Each row is a point. Any point is a mix of the corners, with weights that add up to 1. It lies inside the corners' shape when no weight is negative. Say inside or outside, and name the corners with a negative weight.
(in the rows, 128 means zero)

Corners:
(1): [176 136  39]
(2): [ 72 134 128]
(3): [130 136 143]
(4): [ 88  75 144]
Points:
[ 93  85 138] -> inside
[127 126 128] -> inside
[112  96 118] -> inside
[117 132  93] -> inside
[ 84 128 128] -> inside
[121 133 111] -> inside
[129 129 130] -> inside
[141 122 134] -> outside (2)
[ 82 124 127] -> inside

Corners:
(1): [181  75  21 100 130  74]
(2): [153 107 187 156  93 150]
(3): [142 130 140 134  98 108]
(4): [ 91 104  97  82 176 118]
(5): [125 102 153 182  79 138]
(6): [ 83 147 113  92 153 156]
(7): [108 142 129 128 160 148]
Points:
[132 114 141 151  97 125] -> inside
[120 124 115 124 145 132] -> inside
[120 119 130 116 149 142] -> outside (3, 5)
[136 104 113 123 127 116] -> outside (6)
[102 110 106  95 159 121] -> inside
[143 111 133 121 133 123] -> outside (5, 6)
[ 92 122 164 130 119 141] -> outside (1, 7)

Corners:
(1): [202 172 119  83 142  96 181 116 166 129 118]
(2): [193 153 134 124 155 133 136 104 123  72 161]
(3): [ 43 155 146  59 109 155  89 154 109 166 164]
(4): [147  92 138 121  63 155 189 109 151 155 100]
(5): [170 186  52 156 119 112 140 144 145  76 106]
(6): [115 107 182 118 101 143 200 114 117 168  88]
(7): [128 118 124  96 132 139  57 142 130 192 142]
(8): [150 150 101 137  82 112 109 167 101 112 139]
(9): [138 140 132 121 132 111 171 124 135 126 146]
(10): [171  92 139 100 135 161 121 171 141 151 156]
(11): [127  79 114 100 111 149  49 148 158 141 142]
(12): [109 116 115 112 132 155 146  84  85 138 100]
Points:
[166 129 130 114 134 140 129 134 130 119 146] -> inside
[154 142 124 117 114 124 140 134 124 124 130] -> inside
[164 142 113 126 131 123 158 119 129 111 115] -> outside (3, 4, 7)
[ 99 135 133  89 113 145 142 133 130 148 128] -> outside (2, 7, 8)
[136 127 115 114 115 132 120 126 134 132 127] -> outside (10)
[151 137 121 113 118 133 145 121 128 131 132] -> outside (6, 11)
